Each row of a before or after table is a point. The points were changed in one or more steps. Then noise was added and the rows were shuffled. The steps act on columns, c1 being the first. What was done? A step turns or swaps two columns, mirrors them in a line or flattens them onto one, adds a multiple of one to another, or multiplies or shifts one. Angles are multiples of 10 degrees, from the lower column toward the higher: turns from -170 to 170, lines from 10 to 170 but not 90. Use the fewest steps. Two steps may share a column if one is a turn and the other turns, adds or multiplies; they go together, in the order done. Otherwise the lowest column goes first.
(in the rows, 128 means zero)

Before, 11 rows:
[[162 141 124]
 [142 113 116]
 [143 149 116]
 [109 124 154]
 [114 107  92]
 [133 149 124]
 [104  92  87]
 [101 145 129]
 [163 104 107]
 [134 121 123]
 [116 162  88]]
After, 11 rows:
[[163 233 149]
 [135 102 123]
 [142 191 114]
 [124 177 155]
 [153  58  95]
 [142  84 115]
 [161  18 158]
 [ 97 120 145]
 [134 193 124]
 [140 165  95]
 [160  66 147]]
Steps: mirror c1 and c3 in the line at 140 degrees; multiply c2 by 3

Before:
[[140 135 161  94]
 [113 168  85 146]
 [103 181 145  95]
 [185 127 161 107]
 [123 172 163 189]
 [124 120 154 125]
 [114 147 171  77]
 [125 128 160  78]
 [126 135 175 129]
 [110 185  88 176]
 [124 162 168 193]
 [149  82 163  86]]
After (12 x 4):
[[169 162 157 136]
 [116  66 122 144]
 [123 149 141 119]
 [136 160 156 148]
 [125 168 155 165]
 [148 199 122 136]
 [113  42 135 121]
 [125  99 182  69]
 [110 121 176 176]
 [123 141 170 116]
 [122  87 184  81]
 [121 168 174 172]]
Steps: multiply c1 by 0.7; turn c2 and c3 by 40 degrees; turn c2 and c4 by 150 degrees

Before, 10 rows:
[[146 111 133  80 140 126 165 142]
 [147 181  82  86 137 128  88 100]
 [152  54 127 136 154 133 171 109]
 [102 138 174  77 122 160  61 155]
 [138 124  90  76 215 122 151 225]
 [143 175 151 107 148 135 182 149]
 [157 166 160  84 170 134 111 135]
 [101 132 136 134 169 127 178  98]
 [135 183 152 150 125 106 154 125]
 [150 126 153 134 104 216 102 103]]
After (10 x 8):
[[ 96 163 162  92 164 136 125  99]
 [132 183 146 101 151 136  88 130]
 [164 132 135 157 168 124 111 102]
 [129 128  88  27 208 113 112 149]
 [115  58 135 145 156 130  96 122]
 [101 124 157 149 107 210 137 121]
 [ 99 175  84 130 139 128 148  73]
 [135 180 149 145 127 108 107 147]
 [126 140 170  69 121 163 181 107]
 [123 106 137  84 139 120  95 100]]
Steps: multiply c7 by 0.7; turn c1 and c7 by -150 degrees; turn c4 and c8 by 50 degrees

Before, 8 rows:
[[158 139 115 148 142 150  91  85  91]
 [ 71 174 163 120 104 151 104 105 191]
 [100  85 146 171 107  76 114 134 170]
 [ 86 130  81 107 105 122 135 119 181]
 [102 120 103 154  70 144 157 123 121]
 [120 100 107 101  91  74 101 122 123]
 [130 122 180 191 133  86 117  65 119]
 [ 64 158  96 172 146  63 109 114 117]]
After, 8 rows:
[[101  86  92 148 108 194 111 138 152]
 [ 69 174 134 120 104 170 100 108  79]
 [159 139  76  80 138  82  91  85 130]
 [121  98 122  62  89 151  99 123 178]
 [ 87 133 127  87 106 176 136 118 109]
 [129 120  92 189 136 142 118  62 166]
 [100 118 112 157  70 119 156 124 115]
 [ 66 156  63  98 145 153 112 115 190]]
Steps: add 1.5 times c7 to c3; turn c3 and c4 by 60 degrees; turn c6 and c9 by -120 degrees

Before (11 x 12):
[[ 82 157 121 113 104 118 166 141 160 100 102 127]
 [106  97 115  99 117 117 145 152 212 103 137 118]
 [102 100 116  83  91 170 149 164 166 101 106 129]
 [133 132 112 116 168 104 174 143 111  96  85  75]
 [115 170 108 172 145 109 161 136 108 244 116 127]
 [ 84 163 107 183 154 123 101 143 110 130 120  87]
 [202 151 115  97 136 123  92 210 162  98  95 129]
 [133 192 141  95 172 159 166 150 106 138 123 113]
 [ 88 147 123 216 158 125 162 203 113  77 107  87]
 [ 87 127 151  83 131 106 160 191 106 184 111  93]
 [ 82 102 124 141 153 109 135 138 144  74 109 140]]
After:
[[118 100 140 111 158 134 136  83 152  75 123 125]
 [138 191 109 168 133 184 165 121 121 139 150 138]
 [130 101 131 175  74 128 149  87 167 100 106 117]
 [128  96 120 157 130 113 143  96 163 103  51 115]
 [139 163  93  74 149 145  98  81 127 129 147 100]
 [202 145  88  61 150 148 162  56 138  76 151 115]
 [112 155 127 137 120 104 166  81 166 100 114 120]
 [139 130  78 145 173 142 173 125 156  96 165 102]
 [219 153 132 194 136 131  91 152 174  99 115 115]
 [143 171 130  87 154 127 161 111 128 244 152 108]
 [145 126  89 182 148 116 159  61 131 185 156 145]]
Steps: turn c1 and c8 by 120 degrees; turn c1 and c4 by -160 degrees; mirror c3 and c12 in the line at 50 degrees; turn c5 and c6 by 50 degrees; mirror c9 and c11 in the line at 150 degrees

Before:
[[114  84 144 139 147 142  86 102 130 106 141 115 122  97]
 [135  98  88 139 126  94 130 105 116 137 142 142 159 104]
 [119  82 121 123 113 167 145  88 121  93 141 119 183  95]
 [113 128 132 133 146 146 150 115 119 129 137 136 173  92]
 [148 148 121 130 153 137 153 123 112 109 141 127   7 145]
 [128  90 114 124 121 146 129 128 102 120  90  97 142 145]
 [138  93 110 129 132 158 108  90 151 134 126 166 160 101]
 [135 184  52 131 137 149 143 129 133 142 142  97 170 151]
 [168  94 139 148 127 139 144 128 157 125 138 117  81 134]]
After, 9 rows:
[[124  93 128 126 121 141 125 136 117 116  88 123 144 155]
 [136  96  94 133 124  92 135 125 103 136 139 148 164 112]
 [137  92  97 146 131 127 109 177 136 136 130 142 162  94]
 [115  87 145 174 145 125  94 153 115 101 140 122 125  98]
 [113  81 124 112 115 132 142 182 102  85 136 126 181 100]
 [149 144 122 111 154 133 154 136 124 101 142 127  12 150]
 [111 130 126 111 148 136 152 151 103 130 137 129 182 104]
 [167  95 134 128 129 134 160 134 151 123 140 121  77 116]
 [136 177  86 117 139 147 146 139 143 147 141 153 174 146]]
Steps: flatten c3 and c12 onto the line at 150 degrees; multiply c7 by 1.3; turn c4 and c7 by 40 degrees; mirror c6 and c8 in the line at 20 degrees; turn c9 and c14 by -30 degrees; multiply c10 by 1.3

Before, 10 rows:
[[154 142 142 175 120 171 101  78 175  90 146  54 144 170  97 110 106 145
  147 121]
 [154 149 130 118 151  73 152 152 137 151 136  96 154 109 188 137  70  67
  103 104]
 [142 137 107  77 152 150 152 110 156 104 138  88 138  99 129 136 126 100
  142 121]
 [142 154 159 169 121 134 122 174 175 160 131  73 124  70 138  86  57  86
   97 144]
 [112 123 153  98  86 143 136 214 140 145 122 156  22 175 145 150 110 121
  161 161]
 [ 88 129  51 120 146  93 124 160 152  98 114 141 160 120 120  90 135 132
  176  33]
 [173 163 142 145 113 144 145 140 120 100 177 147 107 119 107 165 141 130
  124  97]
 [156 127 166 196 166  98 102 146 125 110 130 114 147 126 101  81 169 164
  122 126]
 [104 127  88 114 137 147 181 176 162 150  84  42 134 174 119 123  90 101
  115  73]
 [100 147  87 118 139 134 119 160 184  89 121 128 159 143 105  81 123 108
  134 102]]
After:
[[ 98 150 121 108 140 144 156  83 185  85 136 128 156 159 127  88 129 101
  135 144]
 [167 162 116 132 114 138 147 134 117  98  74 148 107 110 146 164 133 166
  123 163]
 [140 153  75 162 121 112 121 132 176 153 146  75 127  11 119  92 195  82
   93 138]
 [154 144 165 151 122 100 167 167 176  91 120  57 141 214 106 114 156 154
  144 181]
 [102 125 110  86 136 148 127  73 157 147 183  39 131 222 182 125 151  75
  115 168]
 [ 87 132 136  94 145 216 135  44 153 101 139 139 159 112 129  88 117 130
  175 161]
 [145 134 157  72 152 115 121 120 162 103 120  87 137  72 150 142 136 100
  145 117]
 [111 123  41 113  83  96 108 107 139 145 139 155  22 220 134 151 144 121
  162  98]
 [151 149 107 134 153 186  64 115 138 153 138 100 154  88 144 136 186  80
   96 113]
 [158 130  91 193 169 147 161 150 123 103 106 114 144 126 107  84  92 170
  123 145]]
Steps: turn c3 and c8 by 120 degrees; turn c6 and c20 by 140 degrees; turn c4 and c20 by 30 degrees; turn c7 and c15 by 100 degrees; add 0.7 times c11 to c18; turn c11 and c17 by 160 degrees; multiply c14 by 2

Before:
[[ 91 115 108 173 142  52 127 165 219  87 215  80 183 163  92  95 147 147
  167  77  65 163 106  65]
 [ 78  98 143  61  98  93  83 152 204 197 144 124  89 156 127 117  98 141
  151 115 116 161  94  88]
 [179 136  58  98 145 149 170 109 132 133 123 153 115 105 121 176  91 108
  123 184 162 112 138 162]
 [158 134  81 116 117 128 140  58 171 155 101 111 150 134 126 161 164  90
  122 140 106 148 154 154]
 [160 121  96 137 164 126 146 105 136 151  90 159 108 142 124 165 112  78
  103 177  73 151 116 144]
 [156 184 117  65 141 142 146 149 173 146  79 198 149 131 128 165 106 130
   74 153 132 134 112 195]
 [133  97 113 127 155 119 136  93 166 121 176 147 197 102 104 111 175  66
  168 138  81 175 105 122]
 [172 147 138 114 115  79 134 133 150 129 113 157  76 146  95 128 118  88
  122 148 162 122 149 175]
 [143 142 116  89 144 130 194 142 106 183 107 139 122 132 114 186 124  75
   94 145 145 139 152 174]
 [ 77 109 135 179 159  76 105 117 193 116 153 102 179 148  73 127 126 141
  174  82 137 167  66  92]
 [133 108 144  88  91 118 141 136 167 192 126 121  85 186  97  57  82 171
  146  89 125 190  98 113]
 [149 108  93 132 139 141 186  71 161 123 146 168 115 139 116 180 219  94
  127 156 109 161 109 115]
 [165 187  94 133 149 183 142 139 146 170 106 160 102 127 154 161 134  70
  128 162 151 149 139 159]]
After (13 x 24):
[[128  96 164  61  98 117  91 152 204  68 142 124  90 154 129 141  99 143
  122 119 118 159  92  74]
 [129 135 101 119 118  93 149  59 171 142  99 110 153 134 128  95 163  88
  105 127 105 145 151 100]
 [126  97 122 130 155 111 154  90 165 126 178 146 197 103 105 142 177  63
  168 141  81 177 106 116]
 [125 110 146  86  88 134 160 137 164  92 127 119  88 186  97 209  83 169
  117 114 126 188 100  70]
 [129 121 109 138 164 104 152 105 131 137  93 157 109 143 124  76 113  78
   94 163  71 150 116 115]
 [128 110 173 177 157  97 116 115 193  97 150 102 176 147  71 145 125 140
  179  83 137 163  65 126]
 [127 147 174 115 116 103 130 135 150 171 114 154  77 144  96 122 119  87
  114 148 162 123 146 117]
 [129 180 108  64 140 127 147 147 169 186  80 201 150 129 129  85 107 136
   59 137 134 133 110 117]
 [130 187  62 132 148 136 145 139 144 141 105 162 102 128 154  86 134  70
  104 146 151 150 139  83]
 [126 142 119  89 145 123 197 142 105 155 106 141 123 130 114  69 127  75
   68 126 146 140 156  83]
 [129 139  68  99 145  88 162 108 129 161 122 150 116 105 122  66  91 109
  116 164 164 111 137 116]
 [126 109  94 133 141 109 195  69 162 119 147 168 114 139 115  73 217  97
  134 136 106 161 110 135]
 [129 111 175 172 140  61 140 167 221  82 214  75 183 163  89 175 150 147
  193  91  65 164 107 160]]
Steps: multiply c1 by 0; turn c3 and c6 by 50 degrees; add 0.3 times c22 to c7; turn c10 and c24 by -110 degrees; turn c19 and c24 by -30 degrees; mirror c16 and c20 in the line at 100 degrees

Before:
[[189 103 150  65  78 127 138 159 134 148 147 132 109 127  89  60 155 142
  125  94 150 101 185 134 165  74 123 116 158 161 132 118 141 121 119  77
  113 159  87  63 200 145 158  99 134 150 173 145]
 [ 92 135 156 146 118 133  99  65  68 106 146 135 147 157 136 101  88 139
  132 157 108 141 117  64 119 110 129 140 128 105 123 126 122 154 170 180
  150  97 143 142 109 142 112 183 157 124 125 154]
 [142 121  84  34  98 139 126 175 161 142 105 128 127 115  96  63  92 145
  148 108 139  68 174 162 171  88 136 137 171 174 110 128  80  78 124  68
  139 141  81 100 205 143 159  83  58 167 186 170]
 [150 161 145  88 177 193 202 113 155  87 150 103 166 198 183 156  75  78
   68  93  84 144 131 129  82 101 198 173 156  96  99 148  70  92 131 111
  118 115 136 147 164  74  78  98 162 174 184 143]
 [138  85  99 106  87 174 139 170 124  87  77 111  67 155 141 133  73 132
   97 126  66  57 144  89 103  39 171 167 177 139  88 120  87  90 157  82
  138 180  67 116 202  94 126  93  98 219 177 202]
 [127 131 162 102 128 116 148  75  47 121 111 105 141 150 104 134 143 127
  169 148 122 108  87  84 117 129 128 119 100 113 132 128 167 138 152 143
  143 117 106 133 113 123 101 139 141 117  67 132]
 [169  99  86  67 101 126 124 147 129 146  90 144 113 105  94  62  83 134
  134  82 127 110 179 153 147 105 139 113 204 166 106 147 136 127  75  73
  145 155  50  89 176 113 120 114 125 189 200 124]
 [102 135 165 144 164 118 146  79  83 120 134  96 148 160 167 138 118  96
  132 183 149 119 125  71  80  96 159 161 101 137 110 114 124 143 163 140
  142 144 154 116  74  75 102 156 149 103 117 112]
 [ 71 108 177 174 140 159 161 137  83  90 139  97 162 176 142 125 155  96
  137 166 144 118  98  76  77 118 113 140 125 167 111 139 120 116 177 147
  172 131 136 152 110  98  93 158 174 146  67 168]
 [153 102 134 110 135 109 137  82  86 132 140 166 116 163 120  63 131 123
  140 140 157 104 123 110 151 113  70  95 114 167 129 144 158 169 140 112
  163 147  79  55 126 129 141 129  91 141  93 169]]
After:
[[ 73 173 174 174 139 105 160 140  84  85 141  96 162 179 142 124 156  97
  133 168 145 119  97  77  75 119 111 143 129 167 110 136 119 117 178 146
  108 130 136 153 114  96 152 157 173 144 176 170]
 [141 139  98 106  87 117 139 169 120 110  79 112  67 159 138 130  72 132
   96 127  69  54 143  85 101  37 175 168 176 137  87 120  88  86 159  82
   88 186  65 114 201  96 164  92 100 223  66 200]
 [103 139 168 147 164 130 147  75  83 103 135  96 148 164 163 136 115  93
  131 180 148 117 125  70  79  98 161 161 104 137 107 111 125 143 164 141
  135 145 157 113  76  74 124 154 146 102 143 112]
 [153 168 133 113 134 125 135  83  91 143 139 166 118 161 122  67 131 125
  138 138 155 106 125 109 152 117  68  94 114 172 130 145 155 172 140 111
   99 147  81  55 133 125 127 129  92 143 164 169]
 [ 97 150 157 144 119 130  95  70  72 107 149 137 147 159 135 102  89 142
  132 159 106 137 120  61 118 108 131 143 128 106 122 125 121 154 171 184
  140  98 144 144 107 142 148 186 160 122 130 152]
 [140 144  86  31  97 133 124 180 160 162 106 128 126 115  94  65  89 148
  147 110 135  67 174 163 171  88 140 137 173 172 109 129  82  78 120  70
  121 141  80 103 199 144 123  83  60 168  71 173]
 [128 144 158 100 133 124 149  75  46 100 112 105 140 147 106 133 147 125
  167 151 120 108  91  84 118 133 126 117  99 115 131 128 169 135 155 143
  129 120 108 134 111 124 124 136 142 115 190 135]
 [188 113 148  63  77 133 138 161 135 165 145 133 112 128  87  60 154 143
  128  92 150 102 184 139 162  74 125 116 157 162 132 115 145 119 120  79
  100 159  86  65 198 141 119 103 133 149  85 145]
 [171 146  90  67 101 140 122 147 130 121  86 142 117 105  98  59  84 138
  132  82 125 109 176 148 147 109 138 113 201 167 109 147 140 125  70  75
   97 156  54  86 178 112 108 114 123 191  61 123]
 [148 121 147  90 176 110 204 112 153  67 152 101 171 198 184 160  71  75
   70  95  84 143 130 128  80 100 200 172 156 100  98 146  69  90 130 112
  159 115 139 149 164  72 150  99 165 171  51 143]]
Steps: swap c2 and c37; turn c6 and c47 by -160 degrees; multiply c6 by 0.4; turn c10 and c43 by -70 degrees
